Each wall is flat, endless, passes through zero and stands at right angles to its row. A trip goes straight from one point to another. Which walls does it cross, in order?
In the rows, zero is written as 128.

Walls:
(1): [158 193]
(2): [134  68]
(3): [202 171]
Trips:
[202  86] to [94 98] => 3
[ 69 175] to [149 120] => 3, 2
[147 136] to [175 191] => none
[144 182] to [176 102] => 2, 1
[161 103] to [138 208] => 1, 2
[185  89] to [125 171] => 1, 2
[108  66] to [ 53 147] => 2

Walls:
(1): [ 87 120 132 182 136  95  50  22 200]
(2): [ 78 100 142 134  41 139  98 148 149]
(3): [ 80 102 193 171 159 227 137  70 179]
(4): [137 126 162  82  78 194  89  74  83]
Trips:
[188 228 158 163 189  90 149 188  52] to [109 126 194 134 118  89 177 150 193] => 3, 2, 1
[119 110 156 153 194  79 129 136 138] to [140 155 131 107 103  72 175 100 135] => 3, 1
[143  91 104 145  84 149 146 144 157] to [ 55  87 213 158 132 157  87 162  25] => 4
[107 202 203  95 190 124 147 185 135] to [189 148 123 132  77 199  87 134  85] => 4, 3, 2
[150  83  95 126 103 116 114  45 190] to [189  96  57 101 163  10 165 100 191] => 4, 2, 3

Walls:
(1): [ 72 185 123 123 166 152 143 190 115 111 145 125 111 117 119 215 166 133
 161 143]
(2): [144 116 158  92 116 148 133 199 134 114  58  90 163 150 127 120 166 115
 142 105]
(3): [125 122 146 119 110 148 100  89 130 160 173 190 116  91 129  89 125  88
 168 100]
Trips:
[124 178 132 138 152  78 118 114  86 173 104 128 104 116  97 113 130  74
 139 143] to [138 120 117 172 170  58 126  76 167 129  75 107 145 159  92 226 151  78
 135  83] => 3, 2
[ 60 133 120 143  73 131  65 131 131 115 146 153 136 129 121  81 128 151
 116 128] to [209 136  86 150 130 121 162  96 145 176  20 189 103 147 123 138  83  98
  50 149] => 3
[142  82 146 105 146 102 124  87 128  64 165  74 134 119 107 165 145  79
 100 178] to [163 113  94 105 107  88 160 125 124 182  97  73 120 123  89 133 109  86
 122 120] => 2
[ 74  89 160  86 146 115 139 129 190 132 144  81 138 187 157  97 107 150
 139 143] to [109 109 135 115 103 115 129 135  47 106 127 147  88 156 167 179 147 140
 126 158] => 1, 2
[151  96  91 115 135 136 120 129 144 107 120 123 195  77 172  41 113 165
 162 104] to [177 108 107 111 142 205  72 144 142  63  50 144  61  85 150  61 131  80
 204 147] => none
[100 124 150 157 112  99 125  97 182 129 164 163 131 119 129 143 115 124
 124  91] to [159 140  95 128 133 164 106 115 145 127 115 141 114 137 112  98  75 102
  94 142] => none
[ 90  89 188 168 173  77 216 123 133  69 197  73  63 169  63 133 146 131
 166  58] to [149 150 172 161 136 108 105 123 180  96 138 168 124 163 119  60 107  89
 196  93] => 3, 1, 2
